Each row is a point. The points of each table are mixes of a few directions, plus a little noise. Count the directions of each table, and those that both share. Where both have some left over, give the other angles between the two spaces (their principal angles), to ten degrees, smallest first.

First (5 x 3):
[[ 0.92  0.06  0.63]
 [ 0.09 -0.20  0.10]
 [-0.49  0.26 -0.40]
 [-0.32 -0.08 -0.20]
 [-0.19 -0.03 -0.12]]
Second (4 x 3):
[[-0.21  0.07  0.31]
 [ 0.57 -0.18 -0.81]
 [-0.37  0.11  0.54]
 [ 0.01  0.00 -0.02]]
Directions: first 2, second 1, shared 0; angles 90

First (9 x 8):
[[ 0.14  0.17 -0.21 -0.01 -0.32  0.21  0.30 -0.16]
 [-0.83  0.29 -0.01 -0.05  0.16  0.26 -0.64  0.02]
 [ 0.40  0.10 -0.23 -0.07 -0.52  0.20  0.43 -0.21]
 [-0.45 -0.04  0.16  0.23  0.70 -0.23 -0.16  0.23]
 [-0.07 -0.25  0.28  0.01  0.39 -0.29 -0.34  0.20]
 [ 0.70 -0.06 -0.17 -0.11 -0.61  0.10  0.50 -0.20]
 [-0.75  0.30 -0.07  0.27  0.57  0.07 -0.04  0.10]
 [ 1.02 -0.87  0.56 -0.32 -0.08 -0.66 -0.35  0.21]
 [-0.14  0.36 -0.32  0.05 -0.27  0.35  0.31 -0.19]]
Second (10 x 8):
[[-0.09 -0.03 -0.20 -0.77 -0.12 -0.50  0.14  0.38]
 [-0.19  0.52 -0.31 -0.25  0.09 -0.90 -0.20  0.18]
 [-0.06  0.34 -0.07  0.30  0.13 -0.25 -0.20 -0.11]
 [ 0.65  0.25  0.09  0.99  0.64  0.74 -0.33 -0.29]
 [-0.48 -0.18  0.00 -0.50 -0.46 -0.40  0.21  0.09]
 [-0.10 -0.01 -0.07 -0.29 -0.09 -0.24  0.06  0.12]
 [ 0.08 -0.23  0.13  0.10 -0.04  0.38  0.09 -0.07]
 [ 0.64 -0.35  0.30  0.70  0.34  1.26  0.01 -0.26]
 [-0.49  0.05  0.08  0.14 -0.32 -0.28  0.00 -0.21]
 [ 0.03 -0.36  0.06 -0.41 -0.17  0.19  0.23  0.15]]
Directions: first 3, second 3, shared 0; angles 60, 70, 80

First (11 x 12):
[[ 0.65 -0.09 -0.30 -0.96 -0.25 -0.47  0.50  0.08  0.43  0.02 -0.07 -0.07]
 [-0.13 -0.24 -0.54 -0.11  0.76  0.32  0.75  0.25  0.20  0.09 -0.15 -0.05]
 [ 0.18 -0.20 -0.50 -0.48  0.43  0.03  0.73  0.21  0.31  0.08 -0.13 -0.07]
 [ 0.04 -0.04 -0.11 -0.11  0.10  0.00  0.16  0.05  0.08  0.01 -0.02 -0.02]
 [-0.27  0.19  0.49  0.59 -0.32  0.06 -0.72 -0.20 -0.35 -0.07  0.12  0.06]
 [ 0.05  0.21  0.49  0.19 -0.64 -0.25 -0.70 -0.24 -0.21 -0.09  0.14  0.05]
 [-0.62 -0.04 -0.03  0.79  0.62  0.58 -0.05  0.06 -0.27  0.03 -0.03  0.03]
 [-0.50 -0.13 -0.26  0.50  0.78  0.56  0.30  0.15 -0.11  0.07 -0.10  0.01]
 [-0.11  0.36  0.88  0.60 -0.93 -0.23 -1.25 -0.39 -0.47 -0.15  0.23  0.10]
 [ 0.27  0.05  0.08 -0.30 -0.35 -0.27 -0.08 -0.06  0.08 -0.03  0.02 -0.01]
 [ 0.45 -0.06 -0.21 -0.68 -0.18 -0.34  0.36  0.06  0.30  0.02 -0.04 -0.05]]
Second (9 x 12):
[[-0.02 -0.27  0.88  0.12  0.20  0.13  0.31  0.25  0.50 -0.37 -0.54 -0.10]
 [-0.07 -0.02 -0.34  0.12 -0.25 -0.46  0.06  0.21 -0.13  0.49  0.39  0.02]
 [-0.35 -0.32  0.01  0.13 -0.23 -0.40  0.36  0.18 -0.10  0.35  0.19  0.01]
 [ 0.31  0.27  0.34 -0.14  0.47  0.09 -0.59 -0.19  0.60 -0.02  0.02  0.16]
 [-0.28 -0.02  0.30  0.11 -0.25  0.30  0.76  0.32 -0.10 -0.97 -0.48 -0.62]
 [ 0.80  0.70 -0.26  0.26 -0.09 -0.22 -0.33  0.70  0.28  0.06  0.09 -0.25]
 [ 0.18 -0.09  0.05 -0.19  0.26  0.69 -0.21 -0.50 -0.25 -0.28 -0.46  0.27]
 [-0.61 -0.58 -0.41 -0.20 -0.15  0.03  0.17 -0.66 -0.70  0.45  0.22  0.40]
 [ 0.03  0.35 -0.59 -0.19  0.03 -0.15 -0.50 -0.32 -0.10  0.29  0.56  0.10]]
Directions: first 2, second 5, shared 0; angles 70, 80

First (10 x 20):
[[ 0.46  0.02 -0.44  0.29 -0.15  0.95  0.13 -0.02 -0.02  0.13 -0.21 -0.28
   0.50 -0.59  0.37  0.60  0.13  0.23 -0.27 -0.14]
 [ 0.49 -0.42 -0.19 -0.27  0.02 -0.35 -0.32  0.27 -0.12  0.59  0.04  0.46
  -0.44  0.18  0.05  0.16  0.17  0.03  0.68 -0.74]
 [-0.28  0.24  0.36 -0.18  0.10 -0.56  0.01  0.16 -0.12 -0.30 -0.11 -0.06
  -0.76  0.42 -0.40 -0.17 -0.07  0.07 -0.05  0.12]
 [-0.69  0.17  0.53  0.46  0.10 -0.35 -0.08 -0.02 -0.12 -0.33  0.13  0.41
  -0.06  0.24 -0.23 -0.47  0.11 -0.14 -0.17  0.46]
 [-0.81 -0.03  0.59 -0.33  0.20 -0.58 -0.19  0.42 -0.23 -0.17 -0.10 -0.02
  -0.11  0.08  0.06 -0.05  0.30 -0.45  0.33  0.54]
 [ 0.64  0.25 -0.34  0.39 -0.19  0.90  0.38 -0.23  0.21  0.14 -0.08 -0.48
   0.81 -0.55  0.16  0.15 -0.26  0.28 -0.23 -0.21]
 [ 0.48 -0.54 -0.99  0.07 -0.21  0.68 -0.10 -0.67  0.30  0.20  0.35  0.35
   0.40 -0.15  0.42  0.25 -0.05  0.09 -0.47 -0.22]
 [ 0.69  0.11 -0.32  0.61 -0.17  0.78  0.21 -0.19  0.13  0.33  0.03 -0.03
   0.71 -0.44  0.13  0.05 -0.13  0.29 -0.06 -0.42]
 [-0.45  0.01  0.40 -0.68  0.15 -0.88  0.00  0.04  0.13 -0.15  0.12 -0.22
  -0.23  0.40 -0.23 -0.49 -0.25 -0.36  0.36  0.28]
 [-0.52  0.19  0.40 -0.36  0.14 -0.60 -0.04  0.24 -0.17 -0.42 -0.17 -0.14
  -0.82  0.40 -0.31 -0.03  0.04 -0.05 -0.10  0.34]]
Second (11 x 20):
[[ 0.15 -0.04 -0.08  0.68 -0.08 -0.23 -0.30 -0.02  0.04  0.05 -0.15  0.46
  -0.11 -0.27 -0.02  0.16  0.37  0.30 -0.16 -0.43]
 [ 0.01 -0.08  0.46 -0.36  0.20  0.29  0.02  0.13 -0.29  0.55  0.59  0.38
   0.05  0.65  0.21 -0.01  0.32 -0.74  0.78  0.23]
 [ 0.09 -0.24 -0.32  0.87 -0.12 -0.35 -0.37  0.07 -0.01  0.01 -0.36  0.59
  -0.13 -0.53 -0.08  0.03  0.12  0.61 -0.26 -0.64]
 [-0.29  0.44  0.08  0.02 -0.01 -0.34  0.14 -0.23  0.33 -0.64 -0.42 -0.85
  -0.03 -0.52  0.04  0.42  0.10  0.08 -0.71  0.33]
 [-0.33  0.19  0.28  0.17  0.05 -0.30 -0.13  0.03  0.04 -0.24 -0.18 -0.14
  -0.03 -0.24  0.12  0.32  0.45 -0.13 -0.19  0.22]
 [ 0.84  0.03  0.06  0.01 -0.06  0.57 -0.02 -0.17 -0.03  0.68  0.70  0.66
  -0.02  0.87 -0.05 -0.12  0.33 -0.26  0.58 -0.40]
 [ 0.20 -0.35 -0.56 -0.45  0.20  0.21  0.68 -0.23 -0.05  0.34  0.11 -0.51
  -0.02 -0.32  0.09 -0.20 -1.44  0.07  0.12 -0.21]
 [-0.06  0.61  0.18 -0.46 -0.42  0.21 -0.20  0.04  0.36 -0.88 -0.21 -0.51
   0.20  0.61 -0.44 -0.25  0.60  0.20 -0.54  0.63]
 [-0.74 -0.02 -0.08 -0.01  0.04 -0.51  0.02  0.15  0.04 -0.64 -0.65 -0.61
   0.01 -0.78  0.02  0.10 -0.30  0.27 -0.55  0.35]
 [-0.14 -0.39  0.07 -0.16  0.05  0.15 -0.17  0.36 -0.35  0.35  0.21  0.58
   0.08  0.35  0.01 -0.36 -0.03 -0.17  0.58  0.02]
 [ 0.27 -0.14 -0.11 -0.31  0.14  0.29  0.34 -0.14 -0.08  0.43  0.35 -0.05
   0.00  0.19  0.10 -0.08 -0.51 -0.23  0.35 -0.11]]
Directions: first 6, second 5, shared 2; angles 50, 70, 90

First (9 x 32):
[[ 0.17  0.66  0.37 -0.05 -0.45  0.26 -0.48  0.21  0.27 -0.04  0.07  0.25
  -0.39  0.36  0.40  0.23 -0.51 -0.12 -0.37  0.04 -0.03 -0.05 -0.11  0.46
   0.44 -0.68  0.01  0.14  0.10 -0.21 -0.42  0.26]
 [ 0.37  0.46  0.12  0.13 -0.11  0.09 -0.36 -0.22  0.55  0.08  0.27  0.22
  -0.35  0.12  0.16  0.32 -0.13  0.01 -0.17 -0.43 -0.13  0.03 -0.35  0.00
   0.38 -0.43 -0.12 -0.27  0.18 -0.38 -0.06  0.23]
 [ 0.48  0.60  0.30  0.29 -0.55  0.53 -0.52  0.01  1.14  0.25  0.44 -0.05
  -0.19  0.46  0.30  0.46 -0.42  0.10  0.07 -0.48 -0.41  0.36 -0.34  0.01
   0.13 -0.35 -0.10 -0.28  0.16 -0.64 -0.29  0.08]
 [ 0.22  0.65  0.28 -0.06 -0.17  0.00 -0.48 -0.08  0.14 -0.10  0.08  0.49
  -0.57  0.15  0.32  0.27 -0.29 -0.17 -0.52 -0.13  0.08 -0.24 -0.26  0.37
   0.71 -0.81 -0.07 -0.04  0.19 -0.19 -0.23  0.43]
 [-0.23 -0.91 -0.63 -0.18  0.61 -0.37  0.85 -0.01 -0.76  0.03 -0.27 -0.61
   0.67 -0.49 -0.58 -0.53  0.56  0.23  0.50  0.21  0.15  0.14  0.39 -0.54
  -0.86  1.10  0.13  0.25 -0.29  0.46  0.49 -0.63]
 [-0.02  0.12  0.24  0.31 -0.03 -0.01 -0.35 -0.36  0.46 -0.02  0.20  0.51
  -0.31  0.01  0.12  0.33  0.13 -0.16 -0.14 -0.30 -0.09 -0.21 -0.36  0.01
   0.51 -0.43 -0.20 -0.58  0.23 -0.22  0.06  0.50]
 [-0.68 -0.55  0.05 -0.12  0.04 -0.09  0.30  0.31 -0.76 -0.20 -0.39  0.01
   0.32 -0.09 -0.07 -0.36  0.11 -0.18  0.05  0.71  0.22 -0.23  0.43  0.22
  -0.23  0.28  0.13  0.26 -0.17  0.55 -0.02 -0.02]
 [ 0.16 -0.16 -0.50 -0.42  0.46 -0.37  0.49  0.04 -0.76 -0.04 -0.23 -0.38
   0.16 -0.33 -0.29 -0.37  0.15  0.19  0.01  0.10  0.25  0.04  0.25 -0.18
  -0.34  0.42  0.15  0.52 -0.19  0.29  0.21 -0.46]
 [-0.45 -0.88 -0.25  0.09  0.20 -0.03  0.55  0.10 -0.29  0.05 -0.17 -0.43
   0.67 -0.19 -0.36 -0.34  0.39  0.10  0.56  0.29 -0.04  0.15  0.33 -0.35
  -0.74  0.90  0.07 -0.01 -0.21  0.33  0.28 -0.38]]
Second (11 x 32):
[[-0.12 -0.22  0.01  0.15 -0.01  0.07  0.04 -0.05  0.16  0.05  0.04 -0.03
   0.16  0.00 -0.06  0.01  0.11  0.00  0.18 -0.02 -0.09  0.05  0.01 -0.12
  -0.14  0.17 -0.03 -0.18  0.00 -0.02  0.06 -0.01]
 [-0.11  0.21  0.01 -0.33  0.20 -0.34 -0.04  0.03 -0.73 -0.26 -0.28  0.38
  -0.33 -0.13  0.10 -0.13 -0.05 -0.18 -0.50  0.30  0.36 -0.41  0.08  0.36
   0.45 -0.44  0.05  0.30  0.01  0.30 -0.06  0.23]
 [-0.01  0.10  0.01 -0.14  0.07 -0.13 -0.02  0.02 -0.28 -0.10 -0.10  0.14
  -0.14 -0.06  0.04 -0.05 -0.03 -0.06 -0.20  0.10  0.15 -0.15  0.03  0.15
   0.18 -0.19  0.03  0.13  0.01  0.11 -0.04  0.10]
 [ 1.06  1.19 -0.16 -0.49 -0.24  0.16 -0.25  0.24  0.21  0.16  0.17 -0.39
  -0.46  0.28  0.26  0.14 -0.73  0.31 -0.40 -0.39 -0.02  0.37 -0.12  0.17
   0.15 -0.48  0.15  0.76 -0.01 -0.45 -0.39 -0.40]
 [ 0.01  0.04  0.01 -0.04  0.02 -0.03 -0.02  0.00 -0.07 -0.03 -0.03  0.02
  -0.04 -0.01  0.01 -0.01 -0.02 -0.01 -0.05  0.03  0.04 -0.03  0.01  0.04
   0.06 -0.06  0.01  0.05  0.00  0.03 -0.02  0.02]
 [-0.15  0.01  0.02 -0.14  0.12 -0.19  0.01 -0.01 -0.40 -0.15 -0.16  0.23
  -0.15 -0.11  0.03 -0.08  0.03 -0.13 -0.23  0.18  0.19 -0.24  0.05  0.17
   0.23 -0.20  0.02  0.10  0.01  0.20  0.00  0.16]
 [-0.89 -0.77  0.14  0.16  0.30 -0.35  0.18 -0.17 -0.67 -0.29 -0.33  0.55
   0.13 -0.32 -0.13 -0.19  0.53 -0.36 -0.04  0.49  0.27 -0.57  0.14  0.12
   0.21  0.07 -0.06 -0.36  0.02  0.54  0.25  0.46]
 [-1.69 -1.79  0.25  0.68  0.42 -0.33  0.40 -0.38 -0.54 -0.30 -0.34  0.72
   0.63 -0.48 -0.37 -0.25  1.13 -0.53  0.47  0.69  0.14 -0.70  0.23 -0.18
  -0.08  0.63 -0.19 -1.08  0.02  0.79  0.58  0.68]
 [ 0.81  0.73 -0.12 -0.18 -0.26  0.27 -0.17  0.16  0.51  0.23  0.26 -0.46
  -0.16  0.27  0.12  0.17 -0.49  0.30 -0.03 -0.41 -0.20  0.47 -0.13 -0.06
  -0.14 -0.12  0.07  0.37 -0.01 -0.46 -0.24 -0.41]
 [ 0.89  0.34 -0.14  0.35 -0.53  0.76 -0.10  0.10  1.59  0.61  0.65 -0.98
   0.38  0.48 -0.03  0.34 -0.35  0.57  0.76 -0.82 -0.75  1.06 -0.24 -0.60
  -0.82  0.58 -0.02 -0.16 -0.03 -0.87 -0.11 -0.71]
 [ 0.21  0.16 -0.03 -0.01 -0.09  0.10 -0.04  0.04  0.21  0.09  0.10 -0.15
   0.00  0.08  0.02  0.06 -0.13  0.09  0.05 -0.13 -0.10  0.16 -0.04 -0.04
  -0.08  0.01  0.01  0.06  0.00 -0.16 -0.06 -0.13]]
Directions: first 4, second 2, shared 2
